Rows are points. Each copy is the shape, with its points in the same order, turned, moved and blurred by noise. Some copies are also mirrored. Which?
(in the rows, 128 means zero)

Shape (5 x 2)
[[115 168]
 [216  96]
 [150 115]
 [193  87]
 [112 133]]
Copy 1 (5 x 2)
[[129 177]
 [208  90]
 [155 117]
 [187  76]
 [119 142]]
Copy 1 is: only turned
Copy 2 (5 x 2)
[[169 156]
 [ 50 144]
 [112 127]
 [ 71 125]
 [152 126]]
Copy 2 is: mirrored
Copy 3 (5 x 2)
[[102 166]
 [222 133]
 [155 128]
 [205 115]
 [109 135]]
Copy 3 is: only turned

Shape (7 x 3)
[[123 122 158]
 [108  86 162]
 [108 118 158]
 [234 122 174]
 [112 130 100]
 [128  77  95]
 [164 145 129]]
Copy 1 (7 x 3)
[[132  98 138]
 [116 111 179]
 [121 106 146]
 [237 128 123]
 [ 94 140 114]
 [111 176 151]
 [153 134  97]]
Copy 1 is: mirrored
Copy 2 (7 x 3)
[[136 119 144]
 [128  81 146]
 [122 116 146]
 [249 128 147]
 [116 133  87]
 [139  84  76]
 [166 149 110]]
Copy 2 is: only turned

Shape (12 x 6)
[[120 150 130 112 116 119]
 [128  59  91 191 160 124]
 [166 128  90 178 198 120]
 [ 89 209 127 134 119 122]
 [183  77 142 224 165 136]
 [ 99 191 102 118 133  91]
 [ 83 125 117 138 118  72]
 [ 89 193 148 132 100  91]
 [ 43  71 114  71 111 150]
 [212  99 102 158 168 110]
 [115 103  50 137  93 116]
 [163  58 111 163 180 104]]
Copy 1 (12 x 6)
[[131 159 120 118  99 121]
 [159  53 133 162 166  87]
 [191 129 160 148 173 109]
 [ 96 193 159 147  85 112]
 [188 103  83 198 205  91]
 [131 175 171 113  76  95]
 [111 130 138 123 106  50]
 [ 95 204 129 125  92  88]
 [ 53  73 118  57  97 145]
 [239 115 116 135 155 100]
 [156  71 137 143  65 108]
 [179  75 115 134 182  88]]
Copy 1 is: mirrored
Copy 2 (12 x 6)
[[114 167 105 115 137 131]
 [117  95 144 113  41 105]
 [159 153 176  97  67  80]
 [ 94 232 132 110 136 153]
 [167 114 177 160  31 120]
 [ 90 217 110  97 141 108]
 [ 67 164 101 134 121  95]
 [ 87 230 112 143 142 135]
 [ 48  84  88  89 158 164]
 [205 132 145 118  84  85]
 [104 135  64  86  71 116]
 [147  85 154 128  75  78]]
Copy 2 is: mirrored
Copy 3 (12 x 6)
[[119 140 129 109 131 120]
 [135  66  87 199 111 155]
 [169 118  90 195 174 165]
 [166 154 100  70 141  99]
 [186  97 136 228 105 170]
 [141 150  93  97 166  87]
 [117 100 100 130 127  69]
 [154 149 124  82 128  64]
 [ 51  59 109  69 104 140]
 [130 145 124 224 155 167]
 [ 87 129  49 153 105 123]
 [122  80 122 218 144 155]]
Copy 3 is: mirrored
Copy 4 (12 x 6)
[[125 132 135 128 101 107]
 [ 82  91 114 143 107 233]
 [123 135  74 168 146 200]
 [104 167 126 172  88  84]
 [113  74 133 197 144 226]
 [119 179 114 132  73 110]
 [ 94 154 150 125  72 158]
 [120 162 154 159  74  87]
 [ 47  89 144  58  88 107]
 [166 104  99 145 138 213]
 [100  89  96 108  43 160]
 [119 120 121 128 132 235]]
Copy 4 is: mirrored

Shape (13 x 8)
[[146 126 129  94 151 153 146 166]
 [107  57  75 204 127  61 100 145]
 [126 111 102  82 140 173 145 134]
 [152 187 100 136 125 136   7 143]
 [150 186  78 144 164 148 151 165]
 [142 179 107 108 116 136 148 102]
 [ 88 167 136  73 121 163 145 160]
 [133 178 136 157 142 152 143 142]
 [148 191 158 100 144 142 141  31]
 [ 74 130 110  82 146 126  71 165]
 [128 174 148  84 131 111 146  85]
 [154 127 109  81 156 133 135 168]
 [ 84 146 120  79 172 156 141 136]]
Copy 1 (13 x 8)
[[128 127 114 103 157 149 154 128]
 [159  84 114 186  88  97  29 154]
 [107 147  91 100 131 161 122 100]
 [130 123 136 161 183  29 124  37]
 [157 179 112 167 189 128 140 136]
 [145 196 136 117 124 131 136  95]
 [ 69 173 136 102 136 138 170 112]
 [144 164 165 168 157 140 145 111]
 [160 218 203  80 139 137 114  58]
 [ 60 113 116 116 150  86 101 116]
 [136 195 179  79 125 113 119  98]
 [135 132 104  92 163 117 134 137]
 [ 84 165 137  95 156 148 115 124]]
Copy 1 is: mirrored
Copy 2 (13 x 8)
[[130 117 153  90 161 129 174 167]
 [111  73  35 186 121  69 140 141]
 [106  86 137  67 162 145 176 146]
 [146 125 103  90 116 149  25 166]
 [125 186  95  90 153 153 159 159]
 [ 98 147 139  69 111 139 148 109]
 [ 66 125 174  71 137 146 153 183]
 [109 165 140 128 134 160 143 140]
 [ 98 151 195  75 136 135 116  43]
 [ 75  85 127  90 160 107  96 196]
 [ 88 143 181  76 123 102 135 100]
 [139 119 138  73 157 109 166 171]
 [ 66 116 154  77 185 130 149 156]]
Copy 2 is: only turned
Copy 3 (13 x 8)
[[131 100 152  96 174 154 150 167]
 [ 70  57  80 204 139  67 105 141]
 [120 104 120  78 164 170 128 142]
 [164 165 177 160 154  94  38 175]
 [144 168 108 137 192 140 156 179]
 [128 175 133  89 149 114 147 125]
 [186 112 131  59 136 141 153 156]
 [157 148 143 148 158 141 170 139]
 [145 182 180  78 186 118 147  50]
 [181  76 118  95 151 104  79 165]
 [144 141 163  68 168  96 159  97]
 [122 106 148  86 190 140 137 186]
 [173 100 114  73 182 150 137 129]]
Copy 3 is: mirrored

Shape (15 x 11)
[[174 169 123 181 168 138 115 160  61 143 111]
 [161 114 173 158 133 180 108 148 126 139  98]
 [110 162  87  81 163 179 151 129 112 168 184]
 [ 98 168 111  77 109 148  86 104  83 136 125]
 [ 72 150 108 155 151 151  94 121 157  91 165]
 [ 65 175 152 159  78 103 107  70  95 176 143]
 [ 70  80  55 105 114  95 111  86  67  99 186]
 [139 128 147 126 165 101 149 154 144 157 141]
 [ 67  69 122 117 109  76  80  62 143 162  85]
 [169 171 105  88 122 117 128 141 114 168 149]
 [ 99 117 155  96  84 143 105 153 161 116 133]
 [ 69 136 105 150 149  80  73 101  61 168 179]
 [135  73 153  77 136 107 104  63 152 110 130]
 [156 134 127 126 119 172 131  99 167 129 103]
 [ 85  93 104  73 135  89 153  76  87  72 119]]
Copy 1 (15 x 11)
[[171 182 153 141 199 145 114 147 140 143 137]
 [133 116 199 156 131 175 112 133 142 150 125]
 [ 91 149 117  85 138 168 170 111 163 125 225]
 [ 90 160 111  69 103 153 123 108 115 115 133]
 [ 72 146 130 172 120 139 111  88 163  59 168]
 [ 72 196 128 124  79  80  90  82 134 177 148]
 [ 76 128  82 127 117  80 164  93  48  74 170]
 [119 108 163 129 151  88 147 138 186 134 170]
 [ 81  69 111 127 102  67 117  53 116 149  99]
 [151 137 122  77 126 123 124 138 160 133 188]
 [ 80  93 155 123  66 133 110 146 157 102 138]
 [ 62 171 113 111 172  69  97  73  90 135 173]
 [117  64 177  99  91  93 151  68 114  95 129]
 [152 105 152 140  90 166 137 101 167 129 137]
 [ 98 126 117 111 104  73 205 108  91  76 108]]
Copy 1 is: only turned
Copy 2 (15 x 11)
[[160 135 136 164 165 181  83 168  61 113  86]
 [136 102 163 136  80 189 126 152 108  97  91]
 [122 211 114  66 122 184  93 140 117 173 131]
 [ 89 181 166  83  98 110  96 118  80 139  94]
 [ 75 181 178  98 141 156  96 130 153  83 159]
 [114 192 249 149 113  96 108 114 105 164 118]
 [ 36 148 127 116 134  90  98  74  88 155 200]
 [149 128 138 112 153 150 133 154 161 149 114]
 [ 43 111 183 146 105  79 144  78 162 149  85]
 [167 167 112  98 121 108  95 145 117 152  98]
 [ 99 131 175  92  85 119 138 164 152  99 126]
 [ 72 151 193 139 173 111  52 125  93 191 136]
 [111  82 158  75 104 113 139  59 154 126 120]
 [139 157 137 120  73 162 131 107 153  99  93]
 [ 70 139 126  90 149  99 173  63  95 132 140]]
Copy 2 is: only turned

Shape (17 x 12)
[[123 111 173 148 135 103 148 136 145 182 150 175]
 [126 125 120 106 160 162 148 125 173  88 102 121]
 [ 96 122 133 101 119 185 149 148 166  80 138 154]
 [115 179 154 115 104 118 163 100 140 134 173 161]
 [ 91 132 147  67 171 137 127 151 122  98 145 140]
 [182 154 127 127  67  98 174 110  79 178 165 124]
 [109 106  97  87  61 123  99 154 155 120  48 106]
 [ 98 120  73  66 134 132  51 138 135  86  76 143]
 [102 158 114  57  95 116  74  83 116 156  47  98]
 [107 120 115 105 169 110 153 144 176 112 152 106]
 [112 158 102  87 124 161  44 103 171 117  95 119]
 [128 161 145 106  98 158  54 129 118  97   7 125]
 [108 163  85 145  88 100 191 111  91 196 128 133]
 [ 65 101 123 107 115 102 161 128 189 127 150  84]
 [ 61  68 121 138 171 122 112 112 133 100 177  98]
 [ 89 144 121 113 131 151 123 163 154 149 143  80]
 [ 94 155 129 128 134 105 138 160 168  80 138 121]]
Copy 1 (17 x 12)
[[ 79  86 155 154 121 124  98 193 110 128 180 144]
 [132 118 170 111 129 157 152  96 160 120 126 146]
 [114 153 188 118  85 166 128 132 158  85 114 136]
 [ 90 163 161  99  86  79 138 151 132 114 187 130]
 [ 79 130 146  63 138 164 124 138 146 102 115 130]
 [134 140 144 120 109  48  90 127  43 142 190  99]
 [188 104 132 134 101 107 112 136 136 145  33 130]
 [184 109  79  86 113 152 122 117 180  87  67 147]
 [157 117  56 109  91  88 158 114 117 163  69 137]
 [106 115 169  87 138 141 111 118 182 144 146 125]
 [168 104  88  98  72 153 170 124 168 118 115 127]
 [183  92  81 134 127 130 206 138 110  89  52 127]
 [128 199 119 164 139  62  87 143 100 162 162 125]
 [ 77 120 174 120 103 111  96 129 195 170 107 100]
 [ 55 101 125 134 111 166  67  92 184 108 144  94]
 [114 136 140 109 121 159 132 148 157 166 119  75]
 [118 127 163  95 139 111 135 149 187  94 122 109]]
Copy 1 is: mirrored
Copy 2 (17 x 12)
[[182  87 134 159 151 161 129 173 105 144 162 194]
 [158 142 147 132 152 167 131 101 161 144  97 112]
 [128 135 146 143 141 197 135 139 183 106 122 122]
 [136 126 121 104 179 172 132 145 111 106 187 157]
 [ 99 124 148 114 143 143 148 143 170 140 100 168]
 [157 103  89 100 133 120 150 144  87 154 241 123]
 [175 139 144  97  86 139  85 195 134 138  96  57]
 [125 147 125  86  74 128  71 139 152 112  53 119]
 [111 119 148  58 109 124  71 160  62 148  89  77]
 [151 148 126 139 187 126 121 141 172 154 108 148]
 [113 163 159 107 112 155  40 117 118 124  96 110]
 [149 143 204  85  49 152 104 129  74 114  78  84]
 [154 124  46 112 152 155 157 177  60 156 175 116]
 [145 134 123 151 209 132 108 189 159 144 120 103]
 [104 119 114 206 171  92 115 142 155 117  93 147]
 [116 176 138 151 150 149 114 172 136 174 136 121]
 [158 180 145 127 167 136 139 155 153 103 120 143]]
Copy 2 is: mirrored
Copy 3 (17 x 12)
[[147 147 117 107 129 110  61 110 127 185 134 176]
 [124 150 132  87 142 175 141 122 145  95  89 124]
 [ 91 137 137  61  98 179 133  99 147 122  98 145]
 [ 96 209 142 108 102 131 101  93 126 178 131 134]
 [104 141 165  55 122 163 107 124  78 124 106 127]
 [155 191  91 179  68 116  95  83  93 181 137  91]
 [107 124  92 109  81  98 100 156 151  59  63  77]
 [118 137 149  84  82 151 113 220 123  56  80  99]
 [109 161 169 146 106 103  66 170 136  81  66  43]
 [118 153 110  63 164 138 138 133 106 127 129 120]
 [109 163 165 102 109 164  79 185 169  64 120  84]
 [113 141 164 147  91 140  51 143 146   9  60 109]
 [100 170  83 191 106 104 115 137  97 199 104 115]
 [ 83 139 102  66 148  89 141 120 144 141 132  98]
 [112  89 167  75 136 110 162 143 117 134 176 129]
 [ 75 130  98 101 141 152  93 126 114 120 141  92]
 [ 85 172 112  80 127 126 130 121 106  94 135 152]]
Copy 3 is: mirrored
Copy 4 (17 x 12)
[[111  72 163 136 109 104 165 120 151 147 141 174]
 [139 146 116 116 138 126 118  61 172 101 109 107]
 [148 158 110 125 132 153 114  76 178 162  97 135]
 [ 99 160 127 113  70  98 154 124 157 160 137 156]
 [146 155 136  67 167 119 133  99 150 156 131 129]
 [ 83 124 117 155  56 104 200 142  73 140 150 107]
 [143  91 106  84  89 189  80 124 113  96  77  86]
 [182 139 104  65 152 137  51 128 104  90  98 121]
 [100 134 148  41  82 145  71 118  67  73 102 111]
 [125 117  99  95 148 121 139 101 191 116 162 109]
 [158 165 142  89 105 152  50 103 120  74 134 138]
 [162 148 195  87  98 146  61 114  94  75  43  88]
 [ 34 122  98 134  92 118 179 169 105 111 112 140]
 [ 85  93  91  88 114 156 109 109 194 143 159 107]
 [ 94 111 116 120 190 110  70 117 172 157 182 108]
 [106 143 139 103 137 183 132 126 160 114 155 116]
 [140 139 120  98 122 126 124 141 203 127 126 102]]
Copy 4 is: mirrored

Shape (16 x 12)
[[131 168 140  95 165 180 158 130 126 139 140  76]
 [117 144 100 123 137 133 104  81 109  97 182 110]
 [121 154  81  88  57 137 119  80 172 187 186  82]
 [150 160 106 134 108 107 139 122 184 110 142 110]
 [123 125 110 127  96 166 131 197 143 118 129 144]
 [ 60  92 134 119  99 100 128 111 132 161 105 134]
 [ 75  92 166 150 181 130 171 129 150  80 114 143]
 [103 121  74 155 171  95 184  75 124 188  47 119]
 [165 129  67  43 142  63  24 109 149 124  98 109]
 [138 101  89 127 131 108  79 161  85 153 117 114]
 [120 185  96  82 111  86  75 150 147  94 172  58]
 [127 145 132 162 202  95  41 103 133 183 131 141]
 [ 86 165 119 117 156 154  89 173 104 122 117 202]
 [112 188 184 128   7 152 105  83 130 115 188 136]
 [ 89 119 114 110 151  96 112  80 158 164  77 164]
 [151 138 125  59 120  57 107 148 108  82 206 122]]
Copy 1 (16 x 12)
[[140 165 141 143  49 175 145 118 140 138 124 105]
 [147 169 110 145 135 137 106  72 108 120 153 137]
 [115 154 167 162  58  77 164  27  76 158 173 123]
 [142 176 123 139  96  67 158  89 155 127 137 157]
 [193  82 131 157  84  97 121 107 166 159 122 158]
 [129  48 142  98 137 113 169  87 125 139 139 125]
 [135  92  96 129 145 146 124 145 189  75 110 147]
 [ 72 127 106 109 163 120 195 118 127 190  47 125]
 [142 174 104  14 122 110  94  13 154 199 168 116]
 [185 104 112 110 129 107 107  89 121 201 134  94]
 [191 189 110 107  86 126 169  42 149 147 203 119]
 [137 158 173 108 215 116 115  76 155 162 126  52]
 [192  92 182 104 163 155  99 126 167 173 137 170]
 [202 138 198 141  87  82 137  80  58  61 199 154]
 [ 86  97 164  67 158 116 152  88 144 148  90 142]
 [159 155  77  97 103 125 111 105 136 135 248 119]]
Copy 1 is: mirrored
Copy 2 (16 x 12)
[[155 133 172 104 133 163 116 101 166 104 104 107]
 [108 117 102 110  64 169  67  94 159 124 135 100]
 [142  73  89  96  81 242 153 131 152 175 116  82]
 [128 125  75 120  93 152 145 148 190 107 119  92]
 [131  90  90  99 147 140 131 149 153  93 147 173]
 [ 70  79 125 176 111 150 136 139 154 174 152 143]
 [ 81 130 141 151 150  87  81 124 222 124 148 139]
 [121  97 158 246  71 162 167  95 217 119 124 148]
 [ 63 122  57 133  39 151 153 109 106 124  12 139]
 [114  62  92 168  93 142 110 109 102  91  99 158]
 [ 71 123  79  89  92 193 123 140 110  82  89  67]
 [130 161  70 226 110 160  76 100 122 144  77 132]
 [101 164  90 136 142 143 108  91 118 103 160 206]
 [148 136  96  62  74 170 108 186 113 193 207  90]
 [ 86 136 109 192  90 148 150 105 178 180 109 165]
 [ 71 104  55  77  91 107 121  82 107 104 117  58]]
Copy 2 is: only turned
Copy 3 (16 x 12)
[[159 209 120 149 137 182 147 126 111 147 124 137]
 [154 115  74 143 142 123 138 104  72 122 135 124]
 [198 112 173 126 105 122 126 129  78  90 122  49]
 [156 124 114 126 144 119 124 150 163  78 143 112]
 [156 109 161 161 125 134 141 135 157 112 159 199]
 [ 65 102 188 136 124 115 111  91 126 131 143 115]
 [ 53 141 112 166 203 124 144 108 161 142 155 161]
 [ 86 155 142  66 113 102 166  82 191 193 131  84]
 [118  74 102  61 102 126 100 182  87 115  25 139]
 [111 104 129  90  77 139 127 129 110 159 144 176]
 [156 111  74 167  88 141  73 179  98  97 110 123]
 [102  73  92  53 157 208  99 112 113 173 137 119]
 [140  98 131 144 159 156  86  77 144 174 119 226]
 [175 105 142 169 142 151  96  47  74  13 169 123]
 [ 87 101 160  89 163 121 115  91 143 150  87 111]
 [139 131  86 129 140  84  63 179  58  91 132 171]]
Copy 3 is: mirrored

Shape (16 x 12)
[[113 159 131 145 155 151 141 131 166 150  91 167]
 [136 176 157  96 133 128 132 139 163 136 155 136]
 [ 80 163 185 166 113 122 110 146 143 131  85 189]
 [132 112 152 103 119 156 178  74 159 205 157 150]
 [ 66 100 160 170 102 153 125 175 110 115 173  87]
 [169  85 164 119 123  63 133  66 169 177 133 120]
 [134  98  89 100 197 152  78  99 172 124 105  82]
 [156 142 179 192 108 130 141 110 107 200 167 141]
 [155  79 136 105 137  76 164 136 104 176 101 161]
 [155 145 114 197 178 164 115 132 116 100 187 164]
 [ 90  97 186 182 184  98 136 123 119 131 104 110]
 [ 64 132  87 159 191 107  95 111 136 119 139  79]
 [115 103 170 133 121 120  95 116  77 115 165 103]
 [139 136 122 134 154  79 138 123 106 116 175 180]
 [148 126 144 139 103 111 147  83 108 107 159  83]
 [ 77 107 111 169 140 129 107 143 171 158 178 155]]
Copy 1 (16 x 12)
[[112 159 171 161 144 112 113 116 137 156 155 173]
 [114 169 176  89 109 135 125 121 173 117 150 153]
 [ 91 145 215 132 119  80 119 123  83 147 117 184]
 [107 134 118 107  80 133 129  58 180 162 182 194]
 [112  82 169  98  63 155 150 183  93 172 152 121]
 [138  85 147 113  81  77 114  38 171  92 162 144]
 [120 103 152 149 148 127  21 136 190 157 174 104]
 [151 143 149 143  48 138 157  62  87 129 161 161]
 [172  98  98  95 156  69 134  79 127 126 147 153]
 [123 141 120 174  99 167  97 167 100  81 139 146]
 [ 95  74 175 150 138 110 140 104  74 130 173 117]
 [ 66 109 129 162 116 117  84 159 128 158 166  61]
 [117  88 144  86  79 147  90 118  80 133 141 111]
 [112 149 100 111 120 108 117 142 101  79 148 142]
 [108  91 128 119  78 151 124  87 150 113 111  97]
 [108 129 134 153  66  81 107 177 125 143 189 153]]
Copy 1 is: only turned
Copy 2 (16 x 12)
[[106 120 136 142 117 118 126 161 177 142  92 167]
 [124 128 147 118 123 103 148 133 152 171 170 163]
 [ 60 149 173 133  90  85 113 136 126 107 100 191]
 [135  34 140 109  76 129 173 101 173 155 111 126]
 [ 97 108 155 152 103 173 152 145  82  60 174 151]
 [138 114 173 129 123 120 197  52 152 143  86  68]
 [123 164 148 128 145 221 153 162 213 149 127  95]
 [121  64 164 193 105  95 129  89 104 136 118 117]
 [149 123 108 103 126 124 168 125  96 123  55  92]
 [154 123 117 211 169 149  88 119 138 134 141 183]
 [ 61 116 161 153 169 161 160 141 103  92  84 122]
 [ 60 172 108 179 149 200 165 135 179 106 149 125]
 [104 133 146 129 127 171 124  92  79 116 168 111]
 [140 142  83 158 152 121 146  84 121 134 125 159]
 [123 106 136 137 153 125 145  91 136  93 175  80]
 [120 135 136 187  76 169 171 109 152 111 129 189]]
Copy 2 is: mirrored
Copy 3 (16 x 12)
[[103 187 133  81 114 152 139 137 119 152 109 147]
 [166 166 151  62  95 133 108 140 122 125 150 136]
 [ 77 187 166 104  83 105 123 172  82 146 116 173]
 [118 107 159  51  96 156 153  96 140 186 169 115]
 [119  76 154 135  69 174 139 216 127  84 135 157]
 [141 100 155 107 146  81 119 101 182 189 145 112]
 [118 148 112 120 194 190  84 110 163 106 118  86]
 [163 112 162 121  59 131 146 157 110 217 125 129]
 [135  97  90  84 151  94 137 106 112 178 150 175]
 [181 174 121 172  68 212 112 129 118 148 121 162]
 [107 132 144 160 163 127 154 194 129 157 138 162]
 [106 162  84 175 120 165 126 172 164  95 154  96]
 [141  83 157 160 113 143 100 161  99 116 169 125]
 [173 157  99 137  86 128 107 117 120 144 180 179]
 [178 104 162 148 106 128 152 117 130 106 156 115]
 [ 89 140 114 112  63 170 101 159 175 142 140 155]]
Copy 3 is: only turned
Copy 4 (16 x 12)
[[ 84 170 118 124 141 153 126 167 143 157  86 163]
 [134 179 129 136 126 153 132 156 156 143 160 132]
 [ 64 197 173 125 115 167  77 163 129 121 100 177]
 [ 96  87 124 108 106 161 174 149 145 184 167 183]
 [ 68 112 152 156 101 133 107 218 106  62 152  99]
 [137  87 213 108 130 117 150 116 139 181 143 158]
 [139  90 109 105 221 128 104 150 133 157 101  89]
 [ 66 128 179 182  81 158 158 149  91 179 149 144]
 [137 123 154  97 104  85 142 130  72 152 116 186]
 [106 130 105 249 141 145 109 156 113 135 105 134]
 [ 78 129 202 142 182 122 139 180  87 102 104 158]
 [ 61 119 135 150 213  79 103 162 139 116 128  95]
 [101 108 168 152 133 140 102 134  77  89 172 110]
 [124 148 135 190 125  89 110 115 117 128 147 174]
 [108 104 164 155 118 132 158 102 127  97 149 103]
 [ 73 108 136 165 126 105  78 204 152 152 136 150]]
Copy 4 is: only turned

Shape (18 x 12)
[[124  98 138 149 134 146 188 138  75 121 163  96]
 [ 52 107 134 149  90 171 128 148 169 189  24  30]
 [ 65 114 125  94 104 177 162 155 151 199  77  74]
 [110 125 114  66 136 112  85  84 129  79 107 136]
 [123 125 102  90 151 125 153 148 116 114 209 106]
 [123 115 134 169 120 146 152 168 103 161 204 114]
 [117 145 122 137 120  94 106 145  84 126 147 123]
 [147 133 205  71 143 143  76  63 131 145  88 107]
 [166 165 163  51  93  98 128  86 176 109  87 100]
 [153 147 113 125 193 138 134 124  90 107 183  96]
 [114 112  66 132 123 159 120 168 156 217  41 104]
 [ 95 121 138 154 187  94 174 136 122 148 158 133]
 [169 137 137  52 119 119 107  12 150  91 102 170]
 [ 91 159 133 152 155 172 142 151 120 129 191 154]
 [156  93 175 100 128 136  98  84 201  92 121 107]
 [111 180  81 181 166 149 172 166  97 120 166 118]
 [ 97 153 111 154 184 126 148 157 117 158 212 118]
 [115 118 172 133 173 159 143 201 114 131 124 136]]
Copy 1 (18 x 12)
[[ 81 133 150 156  83  97 159 146 148 136 168  71]
 [  7 154  86 170 112  75  32 133 227  53 136 157]
 [ 29 116 117 113 118  57  78 125 171  76 160 167]
 [133 119 119 132  99 150 136  60 123 106  72 158]
 [132 109 112 123 123  64 177 137  95 151 138 122]
 [107 117 145 151 130  84 123 167 116 169 189  78]
 [141 158 140 123 127 105 105 126 113 124 125  85]
 [ 81 101 160 126 173 168 140  54 197 107  80 144]
 [121  87 123  99 120 112 126  87 214 132  25 150]
 [153 133 121 132 146 100 196 114 132 136 151  97]
 [105 110 118 130 134  75  40 140 181  17 179 168]
 [119 177 156 146 142 101 163 180 131 138 154 145]
 [162  76 165 108  92 162 153  39 175 140  55 194]
 [120 146 108 105 134 122 143 135 110 173 194 124]
 [ 96  75 106 165 117 161 143 124 177 135  64 170]
 [161 175  92 107 110  74 160 151 143 134 204 101]
 [139 151 129 127 161  73 162 153  96 160 177 116]
 [ 74 137 126  97 135 155 148 177 140  98 158 102]]
Copy 1 is: mirrored
Copy 2 (18 x 12)
[[120 119 130 108  98 144 169 161  90 119 187  98]
 [ 12 111 192 164 184 116 131  58 105  85 131  19]
 [ 43 148 154 134 136 119 162  39 100 116 135  56]
 [ 92 125  70 126 155 128 100 126 156 103  82 158]
 [120 178 112 132  78 142 141 145 134 146 162 149]
 [127 137 176 108  58 138 167 145 147 109 186  98]
 [111 146 145 120  98 155 139 156 142  64 116 135]
 [123  88 140 126 178  54 130 102 114 108  62 158]
 [144  99 119 190 168 146 134  74 116 127  59 161]
 [141 164 137 100 119 130 111 171 110 126 173 164]
 [ 78 152 165 115 124 134  79  24 104  63 128  33]
 [154 180 136  97 135 139 166 160 139 116 146  72]
 [165  78  46 134 178 116 116  82 154 103  76 189]
 [113 154 163  59 107 152 158 130 173 135 174 131]
 [134  71 120 163 160  98 103 119 162 163  94 122]
 [122 179 167  74 120 203 133 144 130 103 202 120]
 [135 209 166  93 100 136 152 152 156 121 183 118]
 [105 139 174  55 103 141 140 146 108 153 109  84]]
Copy 2 is: mirrored
